Rows are points. Any point is a mix of the corners, with weights that add up to 1. It lies inside the corners' shape when no weight is negative. Is each point inside? If not, which corners have a negative weight?
(in the rows, 128 means zero)

Corners:
(1): [180 151 175]
(2): [118 101 140]
(3): [92 80  7]
(4): [121 150 144]
Points:
[138 130 102] -> outside (2)
[125 113 134] -> inside
[106  92  40] -> inside
[98 94 65] -> outside (1)
[118 103 130] -> inside
[114 109 106] -> inside
[132 106 118] -> outside (4)

Corners:
(1): [108 121 108 132 140  59  87 124 179]
(2): [148 163 217  84  70 133 146 119 185]
(3): [145  69 182 127 131  96 153  47  91]
(4): [ 81 124 145  47 188 183  57  45 120]
(5): [102 161  57 160 168 168  53 130 155]
(6): [187  33 136  75  95  81 161 136 145]
(7): [ 80  54  51  90 112 149 167  72 139]
(8): [113 125  91 105 166 154 153 117 194]
(9): [ 65  62  65  97 147  99 163 165 119]
(10): [160 164 102  76 118  75 125 135 147]
Points:
[124  95 108  89 119  96 127 117 133] -> outside (8)
[146  96 146  66 112 137 163  84 145] -> outside (1, 5, 9)
[119 108 109  99 131 129 119  91 146] -> outside (9)
[122  86 194  80 126 122  95 104 120] -> outside (7, 8, 10)
[118 112 133  92 140 121 111  99 152] -> inside
[ 86 106 113  66 143 198 132  90 152] -> outside (1, 3, 10)
[186 134 149 114  79  92 149 130 183] -> outside (4, 9)
[117  83  97 113 115 101 156 111 144] -> outside (4)
[108  39  73 124 173 123 127  92 123] -> outside (2, 10)

Corners:
(1): [127 141 100 116 114 141 113 152 151 103 161 128 128 115 234 154  89   7
 132 144]
(2): [ 85 150  95  98 128 126 181 130 136 131 181 141  82 149 113 115 132 124
 131 134]
(3): [128 157 117 112 152 149 108 120 115 118 105 140 149 122  91 113 125 121
 135 118]
(4): [137 130 105 113 110 145 174 106 117 152 126 123 141 110 109  91 136 163
  59 153]
(5): [155 139 101 119 139 144 115 111 176 131 100 126  78 173 105 121  98 144
 135  87]
(6): [118 151 115 132 113  86 105 125 117 128 121  95 106 197  93 149 132 142
 128 136]
(7): [143 135 114 144  95 125 128 129 137 112 114  61 137 100 107 151 144 158
 142 104]
(8): [ 70 143 146 114 127 152 101 110  97 104 122 134 132 116 156 132 138 148
 116 135]
(9): [147 121 104 215 150 126 109 134  98 140 127 110  81 120 117 140 134 148
 105 124]
(10): [146 139 137 128  88 136  97 164 111 123 135 136 116 124 151 126 111 138
 125 137]
(11): [ 94 132 112 108 150  91  95 109 119 111 113 159 138 113 125 111 136 152
 127 143]
(12): [148 150  98 104 108 156 114 109 133 155 171  88 106 106 115 146 100 160
 103 145]
(13): [139 138 160 133 178 152 164 121 171 109 170 118 149  99 139 142  74 119
 130 131]
(14): [ 97 143 128 125  98 138 108 137 108 132 101 144  88 104  98 147 115 146
  99 157]
(15): [135  72 128 115 116 144 118 125  94 132 108 142 144 126  92 128 132 141
 116 126]
(16): [134 133 107 116 105 159 108 155  99 115 114 146 146 130 167 132  16 123
 127 138]
(17): [129 137  99 183  92 140 100 128 124 134 127 154 150 122 125 144 140 112
 116 111]
(18): [135 150 110 105 113 124 139 127  91 123 137 123 134 115 122 165 128 156
  80 128]
(19): [135 146 119 125 113 142 161  96 109  97 134 148 142 136 132 144 133 139
 134 160]
(20): [114 134  99 111 141 151 101 166 156 115 115 136 144 138 151 144 116 137
 125 144]
(21): [150 106 145 149 125 120 153 109 104 197 113 102 143 108 130 152 139 161
 141 127]
Points:
[119 131 128 115 132 133 123 132 112 116 134 126 128 120 137 136 106 134
 127 143] -> outside (4, 5, 17)
[133 136 116 129 123 135 131 122 124 125 134 125 131 129 130 135 122 135
 125 131] -> outside (14)
[140 132 111 126 124 141 131 127 124 132 129 130 133 110 126 133 117 137
 116 133] -> outside (6, 8)
[136 129 124 131 121 131 130 124 120 145 124 120 126 125 127 138 123 144
 126 129] -> inside
[121 158 110 127 129 134 119 126 129 120 129 126 111 135 112 132 115 148
 116 130] -> outside (1, 15, 21)
